Every row gives one point. To make a cloud, some directions were put in groups of two or more. Within a group, all points are equally far from the middle, so they leave a hole (a ring in 2 directions, a hollow ball in 3). The other directions are filled evenly. Then the cloud was stretched, turned, moved and blurred a little. Count the holes, and give their numbers of directions, smallest first.

Cloud:
[[ 0.50  0.82]
 [ 0.84  0.87]
 [-0.16 -0.14]
 [-0.13 -0.54]
 [-0.28  0.01]
 [-0.18 -0.02]
 [-0.03  0.33]
 [ 0.67  0.62]
 [ 0.27 -0.55]
 [-0.13  0.15]
 [ 0.35 -0.28]
 [-0.14  0.34]
 [-0.40  0.01]]
Holes: 0

Cloud:
[[ 0.24 -0.06  0.57 -0.71]
 [ 0.28  0.25 -0.08 -0.73]
 [ 0.53 -0.04 -0.75 -0.26]
 [ 0.97  0.35  0.43 -0.20]
 [ 0.37  0.05 -0.13  0.45]
 [ 0.54  0.38 -0.19  0.27]
 [ 0.92 -0.15 -0.78 -0.36]
 [ 0.01 -0.26  0.27  0.17]
 [-0.09 -0.11 -0.48 -0.03]
 [-0.47  0.15 -0.01  0.04]
 [-0.44  0.59 -0.45 -0.18]
 [ 0.12 -0.55  0.45 -0.62]
 [ 0.00  0.12 -0.59 -0.59]
 [-0.25  0.45 -0.01 -0.26]
 [ 0.58  0.79  0.05 -0.38]
 [ 0.50  0.86  0.23  0.09]
 [-0.15  0.00  0.27 -0.66]
 [ 0.10 -0.17 -0.16 -0.38]
 [-0.37 -0.63 -0.14  0.19]
 [ 0.58 -0.10  0.51 -0.55]
 [ 0.82  0.45 -0.03 -0.44]
 [-0.44  0.06 -0.22 -0.66]
 [ 0.34  0.14  0.01 -0.50]
 [ 0.20 -0.38 -0.68  0.02]
 [ 0.07 -0.54 -0.38 -0.13]
 [ 1.20  0.21  0.16  0.18]]
Holes: 0

Cloud, 52 rows:
[[-0.01 -0.38  0.45  0.17  0.71 -0.02]
 [-0.02  0.59  0.17 -0.48  0.07 -0.53]
 [-0.06 -0.06  0.56  0.45  0.11 -0.49]
 [-0.85  0.23  0.17 -0.10  0.25  0.34]
 [-0.02 -0.39  0.53 -0.05  0.51  0.22]
 [ 0.84 -0.38 -0.16  0.12  0.17 -0.07]
 [-0.34  0.33  0.04  0.45  0.57 -0.54]
 [-0.02 -0.39  0.57 -0.31 -0.11 -0.02]
 [ 0.23 -0.35  0.15  0.26  0.64  0.43]
 [ 0.18 -0.31 -0.72 -1.03  0.29 -0.12]
 [-0.89  0.36 -0.30 -0.34  0.08 -0.01]
 [ 0.03  0.13 -0.04 -0.20 -0.64  0.21]
 [-0.46  0.20  0.00  0.78 -0.07  0.34]
 [-0.61  0.16 -0.17 -0.08  0.18 -0.79]
 [-0.18 -0.67  0.31 -0.13  0.65  0.23]
 [ 0.51  0.57 -0.34 -0.42  0.71  0.35]
 [ 0.06 -0.84 -0.10 -0.39  0.21  0.41]
 [-0.61  0.16  0.43 -0.60 -0.04 -0.01]
 [-0.41 -0.17  0.68 -0.13  0.10  0.04]
 [ 0.22 -0.13 -0.25 -1.30  0.38  0.10]
 [-0.38 -0.27 -0.57  0.42  0.63 -0.20]
 [-0.33  0.72  0.34  0.05 -0.04  0.25]
 [ 0.05  0.23 -0.81 -0.50  0.01  0.37]
 [-0.36  0.28  0.39  0.87  0.07  0.13]
 [-0.37  0.46  0.39 -0.31  0.32  0.32]
 [ 0.08  0.07 -0.39 -0.92  0.67  0.30]
 [-0.14  0.08 -0.82 -0.20  0.04 -0.33]
 [ 0.20 -0.29  0.11  0.00  0.90 -0.20]
 [-0.55 -0.13 -0.10  0.90  0.18  0.03]
 [ 0.54 -0.09 -0.60 -0.43  0.58 -0.05]
 [ 0.60  0.39  0.06 -0.51  0.72 -0.16]
 [-0.53  0.04  0.59 -0.19  0.01  0.08]
 [-0.28 -0.97 -0.54  0.07  0.25  0.00]
 [-0.79  0.10 -0.72 -0.49  0.04  0.05]
 [-0.50  0.21 -0.51 -0.21 -0.02 -0.58]
 [ 0.27  0.05 -0.02 -0.95  0.37  0.53]
 [-0.37 -0.06 -0.89 -0.63  0.40  0.11]
 [-0.32  0.17  0.12  1.03  0.33 -0.18]
 [-0.10 -0.59 -0.41 -0.52 -0.01  0.60]
 [-0.26  0.48  0.31  0.85  0.13  0.42]
 [ 0.18  0.16  0.52  0.68 -0.09 -0.41]
 [-0.45 -0.14  0.51 -0.69  0.30  0.24]
 [ 0.04 -0.40 -0.45  0.60  0.11  0.30]
 [-0.96 -0.30  0.13  0.18 -0.26 -0.05]
 [-0.21 -0.27  0.02  0.40 -0.47 -0.08]
 [ 0.40  0.61 -0.49 -0.32  0.59  0.51]
 [ 0.22  0.32 -0.50 -0.61  0.57  0.49]
 [-0.18  0.31 -0.25 -0.68 -0.33 -0.41]
 [ 0.64  0.30 -0.57 -0.73  0.22  0.46]
 [-0.71  0.16 -0.41 -0.39 -0.33  0.08]
 [-0.23  0.68 -0.50  0.02  0.50  0.09]
 [ 0.61 -0.04 -0.13 -0.21 -0.42  0.53]]
Holes: 2 (2, 3)

Cloud:
[[ 0.30 -0.48 -0.51 -0.42  0.48 -0.11 -0.02  0.63]
 [ 0.00  0.10 -0.22  0.10 -0.53  0.43  0.12  0.43]
 [-0.77 -0.01 -0.33 -0.56  0.23 -0.94  0.22  0.40]
 [-0.29  0.30  0.69  0.08 -0.55 -0.06  0.11  0.51]
 [ 0.77 -0.25  0.09 -0.18  0.33  0.30 -0.03  0.00]
 [-0.66  0.17  0.11 -0.77  0.21 -0.72  0.23 -0.48]
 [-0.39  0.22  0.38  0.27 -0.22 -0.76  0.20 -0.49]
 [-0.68  0.15 -0.41 -0.76  0.25 -0.32  0.30  0.44]
 [ 0.16 -0.16  0.20 -0.27  0.14 -0.18  0.47  0.16]
 [-0.62  0.48  0.81 -0.28  0.03 -0.36 -0.36 -0.44]
 [ 0.54 -0.27 -0.57  0.67 -0.58 -0.28  0.11  0.70]
 [ 0.22 -0.54  0.79 -0.15 -0.24 -0.15 -0.29  0.70]
 [-0.23 -0.28  0.34 -0.22 -0.07 -0.07 -0.39  0.60]
 [-0.19  0.09  0.10  0.44 -0.38 -0.29  0.06  0.67]
 [ 0.13 -0.18  0.28 -0.52  0.26  0.02  0.15 -0.53]
 [ 0.40 -0.76 -0.02 -0.13 -0.36 -0.89  0.26  0.12]
 [ 0.66  0.38 -0.36 -0.40  0.12 -0.19  0.43 -0.37]
 [ 0.11  0.09  0.14 -0.21 -0.22 -0.44  0.01  0.71]
 [-0.97 -0.02 -0.36  0.02 -0.39  0.19 -0.58 -0.19]
 [ 0.25  0.08  0.21 -0.14 -0.53 -0.21 -0.15 -0.33]
 [-0.27  0.46 -0.34  0.17 -0.40 -0.01  0.01 -0.51]
 [-0.92  0.68  0.51 -0.13  0.46  0.05 -0.38 -0.35]
 [-0.72  0.54  0.53  0.08 -0.11 -0.51  0.04  0.33]
 [-0.11  0.34 -0.17 -0.57  1.05 -0.78  0.09  0.10]
 [ 0.52  0.06 -0.44 -0.77  0.19  0.58  0.27  0.04]
 [ 0.29  0.43  0.07  0.55 -0.66 -0.14  0.26  0.46]
 [ 0.30  0.23  0.26  0.48 -0.57 -1.12 -0.57  0.17]
 [ 0.67  0.61 -0.37 -0.39  0.52  0.26  0.45 -0.11]
 [-0.07  0.38  0.57  0.15  0.35 -0.48  0.02  0.33]
 [ 0.21 -0.16  0.18 -0.18 -0.89 -0.48 -0.15 -0.08]
 [-0.09 -1.00 -0.56 -0.08 -0.51 -0.30  0.20  0.21]
 [ 0.11 -0.07  0.14 -0.24 -0.09 -0.05 -0.87  0.38]
 [ 0.19 -0.15 -0.50 -0.30 -0.01 -1.05 -0.01 -0.10]
 [-0.89  0.59 -0.21 -0.51 -0.02 -0.31  0.26  0.31]
 [-0.60  0.60 -0.72 -0.66  0.23  0.17  0.30  0.31]
 [-0.65  0.60 -0.48 -0.46  0.76 -0.44  0.20  0.05]
 [ 0.04  0.60  0.58  0.22 -0.07 -0.94 -0.19  0.40]
 [-0.40 -0.32 -0.30 -0.08  0.09 -0.62 -0.30 -0.19]
 [ 0.58  0.17 -0.43  0.27 -0.10 -0.65 -0.09  0.83]
 [-0.36  0.29  0.20 -0.32 -0.14 -1.09 -0.06  0.03]
 [-0.75  0.30  0.42 -0.98  0.45 -0.48  0.33  0.20]
 [-0.67  0.33  0.09  0.53  0.30 -0.14 -0.53 -0.58]
 [ 0.06  0.01  0.28 -0.72 -0.09  0.45 -0.24 -0.64]
 [-0.62  0.46  0.36 -0.16  0.39 -0.47 -0.29 -0.19]
 [-0.38  0.56 -0.57  0.05 -0.44 -0.24 -0.16  0.56]
 [ 0.19 -0.51  0.17 -0.06  0.14 -0.91  0.38  0.73]
 [-0.79  0.01 -0.01 -0.67  0.49 -0.75  0.37  0.37]
 [-0.90  0.01 -0.17  0.16 -0.42  0.09 -0.55  0.43]
 [ 0.36 -0.19  0.10  0.67 -0.09 -0.01 -0.08  0.41]
 [-0.13  0.59 -0.71 -0.85  0.79  0.06  0.12  0.16]
 [ 0.79 -0.71 -0.10  0.09  0.09 -0.42 -0.01  0.03]
 [ 0.13 -0.34 -0.85  0.17 -0.12 -0.37  0.43  0.00]
 [-0.16  0.42  0.36 -0.60  0.75 -0.76 -0.17 -0.30]
 [ 0.09  0.26  0.10 -0.83  0.55 -0.45 -0.25  0.18]
 [-0.73  0.43  0.00 -0.41 -0.40 -0.06 -0.04 -0.51]
 [ 0.18 -0.26 -0.06 -0.17 -0.22  0.67 -0.02  0.08]
 [-0.37  0.08 -0.57  0.09  0.12 -0.67  0.13  0.65]
 [ 0.11 -0.72  0.51 -0.22 -0.66 -0.59  0.16  0.05]
 [ 0.06  0.29 -0.33 -0.54  0.06  0.97  0.01  0.18]
 [ 0.14 -0.31  0.10 -0.31  0.22  0.24  0.00 -0.47]
 [ 0.13 -0.05 -0.30 -0.43 -0.25  0.11  0.35 -0.20]
 [ 0.06 -0.13  0.09 -0.50 -0.22 -0.73 -0.42  0.57]
 [ 0.34  0.00 -0.14  0.44  0.03  0.16  0.12  0.08]
 [-0.19  1.05 -0.28  0.06  0.01 -0.71  0.30  0.38]
 [ 0.82 -0.10 -0.72 -0.47  0.87 -0.31 -0.13  0.56]
 [ 0.24 -0.29 -0.39 -0.08 -0.40  0.26  0.17  0.40]
 [-0.23  0.40  0.16 -0.41  0.06 -1.01 -0.04  0.22]
 [ 0.70 -0.28 -0.81 -0.09 -0.15 -0.56  0.25  0.00]
 [ 0.21 -0.18 -0.40 -0.31 -0.28  0.12 -0.87 -0.09]
 [-0.57  0.61 -0.49 -0.32  1.00 -0.27  0.36  0.07]
 [-0.15 -0.11  0.14  0.47 -0.43 -1.18 -0.01 -0.14]]
Holes: 1 (2)
